Each row is a point. Each copy is the shape, with its points in the same order, stretched, turned, moved and blurred by noise. Is it also mirrored, or only turned?
In the rows, 128 means zero.

Shape:
[[156  81]
 [120 137]
 [146 158]
 [191 146]
 [119 102]]
Copy 1 (5 x 2):
[[182  99]
 [126 136]
 [115 107]
 [137  50]
 [163 139]]
Copy 1 is: mirrored
Copy 2, 5 rows:
[[108  87]
 [149 136]
 [133 167]
 [ 95 162]
 [143 102]]
Copy 2 is: mirrored

Shape (7 x 3):
[[116 140 130]
 [ 96 127 138]
 [164 165 133]
 [194 138  71]
 [ 93  88 132]
 [105 125  88]
 [102 113 115]]
Copy 1 (7 x 3):
[[117 147  96]
 [116 129  84]
 [106 161 140]
 [173 203 165]
 [154 111  83]
 [147 159  82]
 [144 134  87]]
Copy 1 is: only turned
Copy 2:
[[133 125 116]
 [122 103 108]
 [147 158 152]
 [213 153 150]
 [135  68 109]
 [165 114  90]
 [143 100 105]]
Copy 2 is: only turned
Copy 3:
[[125 140 130]
 [111 135 146]
 [141 147  74]
 [177  82  58]
 [ 98 100 170]
 [153 117 141]
 [124 115 154]]
Copy 3 is: mirrored
Copy 4 (7 x 3):
[[112 134 132]
 [ 92 124 145]
 [158 163 111]
 [186 114  65]
 [ 99  79 161]
 [ 88  98 106]
 [ 98 100 136]]
Copy 4 is: only turned

Shape (7 x 3):
[[147 123 118]
 [173 178 117]
 [100 169 145]
 [154 110 109]
 [121 111 145]
 [124 114 117]
 [163 109  65]]
Copy 1, 7 rows:
[[109 119 106]
 [ 70 178 114]
 [156 159 134]
 [100 106  94]
 [148 100 125]
 [131 111 102]
 [ 75 107  50]]
Copy 1 is: mirrored
Copy 2 (7 x 3):
[[140 115 106]
 [198 149  82]
 [144 179 158]
 [132  99  98]
 [101 129 128]
 [117 112 131]
 [163  54 107]]
Copy 2 is: mirrored
Copy 3:
[[126 135 106]
 [136 199 135]
 [113 147 186]
 [122 130  89]
 [131 101 131]
 [111 111 109]
 [ 87 147  52]]
Copy 3 is: only turned
Copy 4:
[[157 134 117]
 [167 101  70]
 [ 89 106 108]
 [169 146 121]
 [126 123 143]
 [137 146 130]
 [190 182 101]]
Copy 4 is: mirrored

Shape, 9 rows:
[[108  79 148 161]
 [124 157  88  84]
 [141 118 158 113]
 [120 130  62  87]
 [125 128 150 171]
 [149 159  60 129]
 [ 88 119 105 101]
 [134 125  73 101]
 [109 113 131 113]]
Copy 1, 9 rows:
[[ 79  91 131 155]
 [169 156 131  91]
 [124  77 134 114]
 [168 179 145 116]
 [109  95  91 135]
 [195 181  96 133]
 [115 144 149 104]
 [170 163 139 129]
 [112 111 142 114]]
Copy 1 is: mirrored
Copy 2 (9 x 4):
[[ 67 110 112 138]
 [166 123 112  80]
 [104 104 161 145]
 [174 116  73  88]
 [ 78 159 147 130]
 [177 175  90 103]
 [124  98  95  71]
 [167 122  83 107]
 [107  98 119 107]]
Copy 2 is: only turned
Copy 3, 9 rows:
[[147 151 128 189]
 [ 86 105 134  86]
 [139 164 124 122]
 [ 74  88 113 110]
 [164 137 162 142]
 [121  68 131  93]
 [ 82 128 140 140]
 [ 95  96 105 111]
 [112 146 132 140]]
Copy 3 is: mirrored
Copy 4, 9 rows:
[[145 100 170 163]
 [125 153  48 105]
 [113 124 125 102]
 [155 147  52 109]
 [120 143 157 161]
 [142 206  74 128]
 [142 105  82 144]
 [153 154  72 109]
 [131 110 113 129]]
Copy 4 is: only turned

Shape (10 x 4):
[[141 106 180 111]
 [125 111  65 132]
 [131 129  96 101]
 [139 148  97 148]
 [115 142  91 133]
 [167 150 106 116]
 [159 166  95 147]
 [149 165  87 140]
 [148 124 151 113]
 [132 211 131 165]]
Copy 1:
[[131 167 116  63]
 [128  61 131 145]
 [100  96 119 139]
 [151 117 121 148]
 [125  97 138 153]
 [126 130  89 136]
 [152 130 101 156]
 [141 120 109 164]
 [129 153 107  96]
 [165 179 124 174]]
Copy 1 is: only turned
Copy 2, 10 rows:
[[ 81 135 152 105]
 [156 160  75 132]
 [142 133  99  94]
 [159 151 137 132]
 [150 130 109 135]
 [156 161 141  82]
 [177 164 153 116]
 [177 152 138 118]
 [110 141 148  99]
 [165 110 203 147]]
Copy 2 is: mirrored
Copy 3, 10 rows:
[[164 130 181 142]
 [101  75  84  98]
 [126 101 129  79]
 [102 142  86 101]
 [ 90 120 106 102]
 [142 140 112  62]
 [107 157  78  80]
 [105 146  78  76]
 [152 134 145 108]
 [ 65 220  93  96]]
Copy 3 is: only turned
Copy 4, 10 rows:
[[123 172 122  66]
 [171  78 144 152]
 [176 125 133 124]
 [150 122 150 171]
 [162 107 127 162]
 [159 153 164 140]
 [146 142 171 183]
 [161 132 156 181]
 [134 164 135  96]
 [135 161 130 211]]
Copy 4 is: only turned

Shape:
[[131 108  90  57 119 121]
 [159 119 137 162 105 145]
 [149 102 118  71 136 112]
 [ 77 156 157 169 133 125]
 [156 121 128 145 139 117]
 [ 85 146 131 179 112 130]
 [132 155 101 172 131 116]
 [122 112 107 151 146 126]
 [ 95 131 139 182 105  81]
 [133  61 102  91 144 140]
 [124  97  88  72 105 128]
 [111  97 116  66 140 148]]
Copy 1, 12 rows:
[[210  80  98 165 149 127]
 [ 87 104 133 141  90 117]
 [186 100 120 169 161 100]
 [ 90 168 116  59  99 154]
 [100 115 124 141 142  97]
 [ 84 127 102  63  87 156]
 [ 72 109  79 117 131 131]
 [102  98 122 108 149 123]
 [ 97 127  90  47  97  97]
 [172  68 152 145 165 113]
 [196  62 102 145 134 129]
 [195  99 138 142 146 149]]
Copy 1 is: only turned
Copy 2:
[[104 162 113  85 169 128]
 [171 114 118 107 101 138]
 [122 150 110 120 172 123]
 [ 92 100 172 105  81 127]
 [142 143 121 138 106 123]
 [102 113 155  81  62 125]
 [118 165 147 122  61 124]
 [110 139 110 108  75 128]
 [111 137 148  94  72  73]
 [116 127  66  86 131 138]
 [110 150 103  64 153 127]
 [ 96 115 108  84 161 153]]
Copy 2 is: only turned
Copy 3 (12 x 6):
[[ 97 113  97  95  73 179]
 [139 158 158 119 151 142]
 [108 100 117  87 113 166]
 [160 137 129 154 136  62]
 [155 129 138 111 152 136]
 [154 167 117 157 130  83]
 [179 157 112 131 128 118]
 [154 129 100 143 155 129]
 [156 186 112 113 141  71]
 [ 89 100 101 121 149 180]
 [ 84 133  96 101  78 181]
 [ 83  81 108 129 104 167]]
Copy 3 is: mirrored

Shape (11 x 8):
[[104 125  78 180 140 152  91 118]
 [ 82 162 120 101 127 144 153 120]
 [ 93 153 171 135 142 124 150 104]
 [103 121 135  88 125 111 126 106]
 [134 126  86 165 139 109 100 172]
 [159 127 158 109 136 104 178 205]
 [130  85  64 197 148 161  94 104]
 [ 88 116 126 132 107  84 163 121]
 [ 99 140 146 104  74 124 163 114]
 [101 136 103 133 154 131 158 105]
 [194 167 136 127 142  85 166 172]]
Copy 1 (11 x 8):
[[111 137  59 142 112 145 178 130]
 [154 180 121 132 117 191 128 140]
 [146 141 150 173 124 179 143 142]
 [139 130 118 141 125 174 105 100]
 [131 126  54 165 157 103 117 123]
 [149 130 149 153 228 114  84 134]
 [108  96  49 133 122 136 191 118]
 [158 111 101 161 146 177  89 157]
 [132 125 143 109 122 175  87 169]
 [162 140 108 147 131 175 152 122]
 [193 133 139 142 187  67 104 121]]
Copy 1 is: mirrored
Copy 2, 11 rows:
[[ 83 175 150 177 148 173 133  91]
 [119 140 123 104 176 121 156 117]
 [143 152 142 124 142  76 162 113]
 [112 127 110 111 135  97 132 140]
 [128 165 107 173 133 181 101 109]
 [223 110  98 109 115 133 127 158]
 [ 77 144 173 199 131 176 118  92]
 [124 104 100 146 140 111 166  98]
 [131 106 124 100 120 110 194 125]
 [119 127 137 135 164 121 136  95]
 [218 140 106  93 100 140  95 113]]
Copy 2 is: only turned
Copy 3:
[[ 73 126 138 116 194 129  86 130]
 [104 157 148 149  98  85 142 138]
 [130 123 178 158 132  77 143 108]
 [124 135  97 163 115 101 138 103]
 [111 127 109  95 159 109  55 122]
 [181 114 132 106  50 109  86 139]
 [ 78 111 115 125 201 169  85 138]
 [103  75 130 139  91  96 136 104]
 [117 119 139 138  73 106 172  98]
 [102 119 133 145 137 101 118 165]
 [198 128 114  64  98  87 108 164]]
Copy 3 is: mirrored
Copy 4 (11 x 8):
[[119  97  81 155 136 123 149 180]
 [ 91 137 141 147 126 158 137 117]
 [ 95 120 171 196 155 123 115  98]
 [103 123 158 119 142 130  89 111]
 [162 138 105 129 147 112 168 172]
 [188 170 195 138 132 128 155  93]
 [145  70  80 155 126 127 121 196]
 [119 154 168 154 126 112  95 143]
 [104 161 153 151 100 127  95  92]
 [114 118 150 163 140 161 113 147]
 [194 192 168 157 167 147 133  88]]
Copy 4 is: mirrored

Shape:
[[115  86 116  86 140 159  91 135]
 [139 112 133 157 110 149 142 195]
 [163  95 125 105 147  92 105 120]
 [ 97 124 151 152  95 131 111 125]
 [150 134 133 165 142 135 128 138]
 [ 49 149 151 116 120 161 130 128]
 [148 167 127 135 153  73  64 171]
 [117 137 199 132 159 136 126 159]
 [ 93 140 123 140 115 125  94 131]
 [129  89  84 162  93  99 158 153]
 [152 102  85 126  90 106 143 143]
 [113 120 154 136 174 115 106 180]]
Copy 1 (12 x 8):
[[122 140 122  50 178 106 104  89]
 [116 123 113  64 114 145 161 185]
 [136 142 113 101 183  43 126 119]
 [123 100 110 123  92 103 122 124]
 [133 151 158 130 135 101 138 161]
 [ 89  91 129 125 102 160 122  99]
 [ 84 210  92 118 136  63 159 110]
 [106 144 108 135 160 135 101 175]
 [102 125 121 112  97  99 145  99]
 [125  83 138  82  99  73 181 156]
 [142 100 124  74 133  67 185 126]
 [ 70 162 121  95 163 112 113 157]]
Copy 1 is: mirrored
Copy 2:
[[107 110  71  88 149 132 145 181]
 [126 170 137 177 154 152 136 197]
 [144  87 129  85 167 148 174 118]
 [122  93 126 155 116 157 103 156]
 [146 148 152 140 152 140 111 135]
 [ 52 112  99 152  99  99 100 145]
 [143  57 190 110 172  75 161 148]
 [ 56 118 181 138 170 149 129 147]
 [125  83 114 140 128 108 117 154]
 [187 143 100 201 135 160 167 146]
 [188 144 100 160 110 143 176 138]
 [ 80 100 145 146 206 119 149 170]]
Copy 2 is: only turned
Copy 3 (12 x 8):
[[149 118  95 101 119 130  74  79]
 [106 101  98  70 114 153 145 166]
 [172 116 119 133 166 140 115 130]
 [101 113 134 138  83 105 118 140]
 [102 104 103 140 146 153 141 159]
 [ 72 162 133 123  89 109  85 105]
 [120 106  92 149 176 101  77 214]
 [ 92 141 137 140 104 191  96 164]
 [107 112 108 137 124  84  92 140]
 [129  87 136  64 148  93 175 151]
 [156 113 102  75 156  99 163 137]
 [ 97 111 130 114 137 160  78 170]]
Copy 3 is: only turned
Copy 4:
[[129  91 116 110 163 103  76 149]
 [151 111 197 160 130 138 106 174]
 [147 165 131 105 165 106 100 131]
 [106 111 146 161  92 113 119 117]
 [153 140 147 163 141 160 100 139]
 [ 75  68 126 167 127 131 134 115]
 [126 179 142 200 183  98  85 139]
 [109 122 173 155 158 166  75 102]
 [109 113 122 176 125  98 120 129]
 [165 129 177 135 111  95 178 157]
 [152 145 153 121 122  99 160 177]
 [138 121 169 166 187 124  79 113]]
Copy 4 is: only turned

Shape (15 x 9):
[[111 124 156 133  73 101 125 156 140]
 [128 128 152 145  81  89 121 128 111]
 [128 173 108 119 134 113 133 119 149]
 [137 171 143  67 148 156 149 102 161]
 [115 107 140 149  87 138 107 137 107]
 [104 152 153 125 118 109  94 133 155]
 [189 125  86 120  97 139 176 187 175]
 [131 140 100 124 150 134 209 146 166]
 [137 193 116  90 119 162 173  87 163]
 [112 129 157 112 147 132 117  91 163]
 [180 167 130 135 144 151 190 127 185]
 [149 104 160 123  76  76 130 162 100]
 [109 174 167 109 141 141 111 133 109]
 [151 115 132 154 109  97 107 143 118]
 [123  93 136 124  88  80  90 142  95]]
Copy 1, 15 rows:
[[139 117 106 153 143 119 148 157 129]
 [148 110  85 129 137 146 145 141 112]
 [119 148 119 165 142 167 150 111 126]
 [116 185 127 165 216 164 138 112 133]
 [134 105 125 109 138 134 137 154 100]
 [122 127 114 177 138 144 129 133  96]
 [152 181 137 137 131 108 173 128 194]
 [127 128 147 141 152 135 157  85 195]
 [140 172 139 160 214 193 158 120 151]
 [120 134 119 146 173 163  98 116 110]
 [175 176 144 154 180 149 142  83 179]
 [133 127  60 117 137 103 154 149 125]
 [110 138 120 161 177 149 151 122  81]
 [143 133  98 120 110 132 127 124 115]
 [111 117  77 114 111 129 133 156  93]]
Copy 1 is: mirrored
Copy 2 (15 x 9):
[[162 138 123 165  78 121 124 159 187]
 [175 137 115 151  77 105  92 158 152]
 [150 151 113 149 112 154 160 133 103]
 [141 128 173 118 117 227 151 112 108]
 [122 129 124 172 106 105  84 150 175]
 [142 106 106 173  85 139 147 180 134]
 [120 230 117  84 149 171 176 111 185]
 [147 194 164 105 170 152 206 107 148]
 [171 159 155 143 149 220 136  82 118]
 [139  85 135 129 120 159 143 155 127]
 [165 199 144  88 179 192 179 146 138]
 [165 156 137 120  45 107  95 156 165]
 [135 121 173 176  76 165 123 175 101]
 [140 149  94 127  91  95 113 174 137]
 [127 114 102 143  44  91  90 149 148]]
Copy 2 is: mirrored
Copy 3:
[[101 172 166 141  96  97 104 153 179]
 [117 189 153 134 126 103 114 169 153]
 [148 143  97 160 140 117 120  98 153]
 [203 111 146 131 147 114 146  43 147]
 [100 148 150 127  98  95 110 160 118]
 [131 136 150 169 126  95  87 139 163]
 [120 147  64 129  86 129 203 106 196]
 [119 145 115 158 103 158 174  65 165]
 [193 142 117 151 137  84 157  16 134]
 [141 123 182 149 160  99 133 113 143]
 [172 139 109 179 119 120 213  69 165]
 [122 186 155  96 116 136 124 189 180]
 [185 113 150 147 107 125  83 102 123]
 [112 160 115 135 129 123 130 190 151]
 [ 95 166 141  94 137 129  90 199 153]]
Copy 3 is: only turned
Copy 4, 15 rows:
[[140 134 111  87 132 114 185 112  86]
 [178 129 111 114 126 119 159 121 101]
 [141 170 131 133 112 131 149 111 152]
 [105 157 120 132 149 157 140  99 186]
 [138 115 128 135 134 146 162 146  97]
 [144 159 140 101 140 139 155 105 104]
 [100 121 143  95 104  95 215 135 185]
 [104 136 121 125  84  93 150 102 187]
 [103 160 109 167 140 146 164  83 185]
 [131 166 125 121 164 127 117 119 138]
 [111 126 144 124 117 107 157  84 201]
 [181 109  94  64 126 115 169 141 115]
 [138 137 135 125 119 191 116 108 138]
 [178 131 136 103 126 113 154 146 124]
 [181 140 111  82 139 125 158 165  97]]
Copy 4 is: mirrored

Shape (14 x 9):
[[135 157  43 176 107 132 123 131 116]
 [124 129  50 119 108 161 126 144 109]
 [152  80 143 146  71 113 151 170 114]
 [ 92 131 159 124 150 129 125 165 128]
 [143 163  55 126 105 108 118 128 127]
 [ 98 134 175 136 161 145  99 148 101]
 [150 112 164 119  92 126 170 146 106]
 [163  99 138 126  77 122 109 158 105]
 [101  99 189 117 180 131 114 114 128]
 [126 126  71 154  95 136 125 114 102]
 [109 104 157 119 141 126 106 145 133]
 [140 104 115 147  72 137 139 149 150]
 [107 136 179 120 115 151 108 129 129]
 [185 103 147 141 105 149 141 161 132]]
Copy 1:
[[ 55  79 160 160 192 196 121 115  76]
 [ 98  64 110 138 202 159 122 151 103]
 [140  46 167 137 105 125 100 185 141]
 [165 128 110 105 101 143 147 146 102]
 [ 64  86 144 143 193 181  85 113  68]
 [156 157 108 100  96 119 176 160 126]
 [149 125 168 119 135 114  83 183 146]
 [103  60 154 127 115 102 112 174 124]
 [177 164  85 108  78  96 158 123 174]
 [ 77  79 152 135 175 172 118 136 138]
 [156 104 100 108  92 118 136 140 132]
 [124  46 174 113 136 135 100 142 123]
 [148 139 136  62 116 105 140 156 136]
 [132  75 157 158 132  73 136 158 106]]
Copy 1 is: mirrored
Copy 2 (14 x 9):
[[174 132  66 150 154  85 155 190 119]
 [157 105  58 107 104  98 164 151 141]
 [130 147  99 124  97  55 134  83 119]
 [ 67 111 132 124 117 156  92 134 133]
 [175 120  78 110 145 101 118 172  83]
 [ 58 145 131 138 142 178  93 144 164]
 [100 131  89 113 120 106 144  80 121]
 [139 168 104 102 125  74 117  98 133]
 [ 79 139 163 133 103 194  93 103 135]
 [155 152  66 139 114  93 160 161 120]
 [ 99 138 145 114 101 144  93 119 130]
 [144 149 109 101 105  48 158 116 114]
 [ 65 166 133  94 132 142 128 131 144]
 [150 138 120 108 157  74 156  74 147]]
Copy 2 is: mirrored
Copy 3:
[[ 41 128  91 151 115 120  80  76 142]
 [ 80 113  62 119 112 135 105  92 145]
 [140 101 101 158 147 128 193 124 103]
 [153 113 138  83 136  99 172 114 162]
 [ 74 142  91 146 100 115  87 107 110]
 [130 106 146  96 113 113 179 128 187]
 [168 105 127 145 119 151 165 129  97]
 [119 107  99 149 122 130 185 146  99]
 [170 104 160 108 144 104 167 132 200]
 [ 79 142  87 154 114 134 103  91 139]
 [148 112 129 103 144 103 168 138 172]
 [107 113  98 127 157 155 141 117 112]
 [136 118 137  96 130 147 172 145 159]
 [106  72 125 136 144 141 164 152 104]]
Copy 3 is: only turned
Copy 4:
[[130  91  96 142 130  84 181  96  81]
 [153 100 119  87 165  93 137  83  86]
 [ 95 183   8 126 119 142 142 125 119]
 [ 90 138  95 101 129 132 115 142 168]
 [127 106 128 140 126  93 133  82  73]
 [ 86 138 121  74 124 144 136 133 170]
 [102 162  52  96  90 123 123 123  83]
 [102 182  65 121 130 150 138  93 120]
 [128 142 128  75 127 177 117 172 190]
 [145  97  92 108 126 128 157  90  93]
 [107 153  95 105 139 159 122 141 173]
 [122 160  34 137 111  99 146 113 107]
 [106 153  92  99  92 120 120 110 152]
 [113 195  82 110 117 105 163 139 105]]
Copy 4 is: only turned

Shape:
[[171 127 103  90 158 100 108 160 137 145 133]
 [144  80 166 129 134 164  97 141  96 103 153]
 [134 169 100 137 101  95 116  85 167 140 143]
 [109 100  90  91 110 144  92 144  90 106 145]
 [ 79  84 114 183 143 162  97 141 146 166 126]
 [112 143  93 110 121 157 105 118 147 168 102]
 [107 164 125 182 129  95 170 132  98 152  82]
 [159 138  96 157 113 169 134 140 152 123 131]
 [121  81 126  99 132  87 113  94  96 171 153]
 [126 102 167 110 116 175 143 163 115 170 109]
 [102 161 150 108 146 119 157 148 154  87 111]
 [175 103  97 133 128 163  98  74 144 131  69]
 [169 145 168 127 141 172  99 107  92 150  76]
 [ 96  87 101 149 164 160 114  95 103 115 148]
 [ 81 154 126  99 123 105 130  93  79  80 121]
 [141 146  90 187 160 134 174 160 145  90 161]
 [ 81 123 178 163 127 140 149 140 139 176 129]]
Copy 1:
[[150 150 159 150 107 164 170 116  56 142  88]
 [ 68  91 114 110 123 160 144  78 100 150 166]
 [167 138 171 134  84 141  96 178 155 134 115]
 [127 125 100 109 101 135 123  69 124 190 110]
 [103 128  80 184  67 225 129 131 164 173 140]
 [147 149 120 154  61 160 128 100 156 132 124]
 [104 198  93 104 169 163 119 201 131 104  99]
 [175 126 122 122 116 157 160 137 146 161 182]
 [ 74 167 177 167  86 159  92 111 115 143  98]
 [ 88 142  78 142 112 154 119  82  86 114 190]
 [162  99 100 126 184 112 128 170 105  94 123]
 [115 143 150 148  47 129 193 105 164 119 144]
 [ 61 143 115  77  93 164 176  68 106  70 150]
 [104 115 140 144 125 192 153 106 184 158 127]
 [105 131 118  68 168 100  99 123 141 118  80]
 [196 128 138 127 210 185 176 203 133 162 155]
 [ 90 134  80 156 124 189  78 151 123 105 168]]
Copy 1 is: mirrored
Copy 2 (17 x 11):
[[ 86 128 101 135 110 121 109 152 140 161 177]
 [143 108  99  76 134 126 132  94 131  95 161]
 [136 131 169 185 113 134 138 145 123 166 107]
 [128  89 134  66 110 143 126 144 173 127 161]
 [116  42 128 133 178 144 113 126 132  91  98]
 [124 114 144 141 134 144  82 184 143 142 116]
 [ 60 146 163 188 121 112 121 129 156  90  63]
 [103 152 127 152 162 146 126 142 169 126 123]
 [114  70 167 107 107 127 129 145  93 118 150]
 [118 120 117 138 134 140  90 154 137  67 143]
 [125 136 106 163 109  68 121 149 185 119 129]
 [131 159 118  83 177 141 104 195  95 158 106]
 [132 183 113 100 125 127  61 126 102 128 114]
 [117  73 153  75 167 100 122 110 158 114 133]
 [138 128 161  97  75  76 130 129 174 128 117]
 [ 56 141 133 175 163  92 156  92 212 117 132]
 [124  81 146 195 131 120 111 116 128  62  98]]
Copy 2 is: only turned
Copy 3:
[[111 131 113  81 129 147 100  95 154 148 110]
 [148 139 149 112  98 168  84 151 150  91 126]
 [111 149 133 149  87 118 146  82 120 169 130]
 [ 89 115 154 125 144 151  77 145 132 102 118]
 [148 115 173 161 142 198 132 147 148 159 120]
 [115  80 145 154 132 132 124 114 167 165 111]
 [178 136  90 148 182 141 180 131 110 138 122]
 [131 137 132 158 150 150 114 109 182 140 167]
 [124 110 179  94  94 145 133 105 106 123  86]
 [181  69 152 118 151 130 105 149 178 141 137]
 [124 178  95 110 135 116 138 176 143 151 103]
 [133 134 152 173 109 142 117  80 189 125  84]
 [178  86 101 140  97 136 122 113 173 108 100]
 [105 149 164 134 120 189 150 157 137  99  93]
 [100 157 112 128 116 117 143 168  89  93  78]
 [118 204 101 120 170 181 155 142 152 129 167]
 [187 104 151 132 127 147 159 161 136 169 135]]
Copy 3 is: only turned
